Each row of a before or after table is a point. The points were changed in one or more steps. Then noise was added and the rows were shuffled. The steps act on columns, c1 being the first. What was done? A step turns or swaps two columns, mirrors them in a line or flattens them onto one, adds a multiple of one to another, or multiplies or shifts one. Angles are multiples of 10 degrees, from the lower column toward the higher: turns from -170 to 170, lines from 10 to 170 but not 90. Use the fewest steps. Two steps may share a column if one is a turn and the other turns, adds or multiplies; they go together, in the order done. Otherwise the lowest column goes first.

Before (10 x 2)
[[-5.2  9.8]
 [ 2.8  0.8]
 [ 2.9 -1.7]
 [-7.8 -0.8]
 [ 1.4  3.6]
 [-0.2  0.2]
 [ 3.0  1.3]
 [ 5.1  0.7]
 [-9.2  2.5]
 [ 1.8  1.1]]
After (10 x 2)
[[-0.8  2.0]
 [-2.9  2.4]
 [ 7.6 -4.2]
 [-4.5  2.6]
 [ 0.6 -0.6]
 [-3.6 -1.6]
 [ 9.9 -0.6]
 [ 0.4  4.6]
 [ 7.6  7.7]
 [-2.4  2.9]]
Steps: mirror c1 and c2 in the line at 80 degrees

Before (11 x 3)
[[ 3.1  1.9 -4.8]
 [-0.1  3.9 -1.4]
 [-0.6  2.1  1.2]
 [ 1.5 -1.6 -1.7]
 [-0.8  1.0 -2.2]
 [-3.9  0.9  5.7]
 [-0.8 -0.4 -0.5]
 [-1.9 -0.3 -2.1]
 [-5.0 -0.1  1.2]
 [ 3.3  0.2 -3.9]
 [-0.7  6.0 -0.9]]
After (11 x 3)
[[  3.1 -10.2 -11.1]
 [ -5.0   3.1   2.4]
 [ -0.9   3.9   1.1]
 [  1.5  -5.1  -1.9]
 [  0.1  -0.8  -5.5]
 [ -4.0  13.7  10.3]
 [ -0.8   1.8  -6.6]
 [  3.6  -8.8  -7.6]
 [ -0.9  -4.4  -5.0]
 [ -0.8  -1.4  -0.8]
 [ -2.2  -5.1  -4.0]]
Steps: multiply c3 by 3; turn c2 and c3 by -50 degrees

Before (12 x 4)
[[ 2.1 -1.8  4.9 -2.3]
 [-3.9 -1.2  6.2 -7.7]
 [ 1.1  4.0 -2.1  4.2]
 [-2.5 -3.2  3.8 -4.0]
 [ 5.5  5.0  4.3  3.6]
 [-3.9 -4.9  5.9 -4.2]
 [ 6.3  0.1  1.5 -0.1]
 [-2.4  5.2 -2.2  4.9]
 [-3.6 -5.1  7.6 -3.0]
 [-1.6 -0.8  7.2 -5.8]
 [-3.3 -5.1  0.8 -8.5]
 [ 4.3  1.9 -0.6 -0.7]]
After (12 x 4)
[[ 3.1  5.6 -7.1  1.5]
 [ 4.9 -1.8 -3.7 -0.1]
 [10.6 -5.5  0.9 -0.9]
 [ 8.7 -5.1  1.8 -0.9]
 [-3.3  4.6 -0.4  0.5]
 [ 9.5 -2.6  1.6 -0.4]
 [-1.6  5.4  3.3  1.2]
 [-2.8  1.9 -4.0  0.1]
 [ 5.5 -3.8  1.0 -0.3]
 [-0.9  0.3 -6.4 -0.3]
 [ 9.5 -1.6 -1.3 -0.6]
 [ 2.8 -7.0  3.1 -1.3]]
Steps: turn c1 and c3 by -110 degrees; multiply c1 by 1.3; flatten c2 and c4 onto the line at 10 degrees

Before (10 x 6)
[[-0.5  2.6 -3.2  0.9  5.4 -3.2]
 [-1.9  0.3  3.0  8.4  0.5 -0.2]
 [-3.5 -6.3  7.7 -4.9 -4.6 -3.3]
 [-3.5 -0.7  4.2 -2.5  4.9 -0.1]
 [ 0.3  3.8  8.2  3.1  1.6  5.4]
 [-1.1  6.3  4.0  3.0  4.8 -6.0]
 [ 1.7 -1.5  1.1 -0.1  7.3 -7.9]
 [-2.1  0.6  0.8  0.1  4.6  1.3]
 [-4.1 -4.0  7.7 -5.6  4.7  0.3]
 [ 5.0 -2.1  7.7 -3.7 -5.7  2.5]]
After (10 x 6)
[[-4.3  0.0  8.2 -4.8 -4.2 -6.2]
 [ 2.4 -3.4  8.1  3.4  2.3  4.8]
 [-1.3 -1.6  0.9 -0.3  4.4  2.0]
 [ 5.2 -1.5  7.1 -4.1 -5.8 -2.0]
 [-1.9  3.5 -3.8  0.3  5.1  1.5]
 [-4.1 -2.8  8.4 -5.7  4.5 -3.3]
 [-3.9  7.0  3.6  3.5  5.0  4.6]
 [-0.2  6.8  0.6 -0.2  6.9 -4.4]
 [-2.9 -1.3  4.2 -2.2  4.6 -0.3]
 [-1.1  0.1  2.5  7.9  0.7  0.2]]
Steps: turn c1 and c6 by -20 degrees; turn c2 and c6 by 70 degrees
